Every row gives one point. Any point is a mix of the corners, with weights that add up to 1. It lies inside the corners' shape when no weight is negative. Is each point inside? If not, which corners have a negative weight?
In the rows, zero is written as 128.

Corners:
(1): [ 94 147]
(2): [176 183]
(3): [118  79]
Points:
[161 174] => inside
[ 92 101] => outside (2)
[118  88] => inside
[146 134] => inside
[145 167] => inside

Corners:
(1): [137 103 103 152]
(2): [104  23 134 115]
(3): [139 142  25 115]
(4): [144 134 137 134]
(5): [201 159 181 105]
Points:
[158 146 121 134] => outside (2)
[122  64 126 122] => inside
[153  96 127  97] => outside (1, 4)
[160 116 166 130] => outside (3)
[172 147 111 123] => outside (2, 4)
[166 149 113 126] => outside (2)
[141  84 164 129] => outside (3)
[175 144 141 113] => inside
[105  55  86 115] => outside (1, 5)

Corners:
(1): [132 166 116  97 166 150]
(2): [127 136 107  24 113 129]
(3): [182 137 123 184  83 106]
(4): [ 23 134 127 164 148 217]
(5): [158 108 121 197 146  74]
(6): [147 136  86 190 113 107]
(7): [199 126 116 202 141 118]
Points:
[142 132 120 129 133 134] => outside (6)
[124 126 108 114 126 132] => outside (1, 3)
[114 131 115 150 132 132] => outside (7)
[129 133 113 159 120 119] => outside (7)

Corners:
(1): [132 133 105 124 141 159 143  69  80]
(2): [125   7 148 122  83 106 147 129 103]
(3): [126 159 121 156 186 177 132 139 124]
(4): [110 153 137 169  71 219 165 119  73]
(5): [ 57  82 145 145 186 153 168 112 124]
(6): [179  94 195 191  68 162 134  90  95]
(7): [136  11  87 147 136 170  88  85 136]
(8): [138 103 141 107 104 133 191 103 160]
(9): [163 210 103  60  61 138  43 184 174]
(10): [109 200 110 160  68 123  62 182 160]
Points:
[123  76 137 131 104 133 141 119 117] => inside
[130  73 129 129 106 138 124 125 121] => inside
[132 132 118 129 123 171 109 131 123] => outside (8, 10)
[136 139 129 135  86 152 101 143 137] => outside (1)
[123 104 125 133 113 149 114 132 120] => outside (8)
[135 110 139 140  92 151 125 128 129] => outside (1)
[ 95 153 125 141 120 165 176 121 106] => outside (6, 7, 9)
[107  76 129 148 106 153 112 125 126] => outside (1, 3, 8)
[143 153 127 126  84 146  95 141 138] => inside

Corners:
(1): [198  83  90  57 142 132 145 133 130 102 165 119]
(2): [110 148 149 135  90  68 181 151 113 119 125 183]
(3): [119 196 178 166 189  67 179 170 175 143 134 210]
(4): [134 141 176 161 139  66 143 142 135 192 169 205]
(5): [122  83  59 100 152 145 103 142 127 108 135 171]
(6): [113 115 141 181 156  30 146 148 196 141 138 176]
(7): [129  78 202  72  83 239 147 176 100  97  94  91]
(8): [161 139  93 100  84 150  81 134 124 118 127 162]
(9): [162 106  57 130 103 172  88 140 101 113 145  79]
(10): [102 134  85  57 127 158 113 159 157 119 176  98]
(11): [128 107  77  96 136 146 105  63  65 116 168 125]
(12): [161  73 190 108  93 228 201 133 152 169  87 103]
(13): [110 159 158 120 140  33 176 162 139 178  86 216]
Points:
[120 107 110 107 114 144 127 137 121 121 124 134] => outside (1, 3, 4)
[145 122 119 130 143 101 113 163 140 125 130 179] => outside (2, 10, 11, 12)
[143 124 102 105 112 142 110 128 119 123 139 144] => inside
[139 139 148 142 134 100 148 140 140 140 131 171] => outside (5, 10)
[125 137 138 130 126  89 157 149 136 132 129 171] => inside
[118 134 146 127 126 115 144 143 134 139 133 152] => outside (1, 5)
[134 113 120 106 113 132 133 140 121 125 133 144] => outside (3)
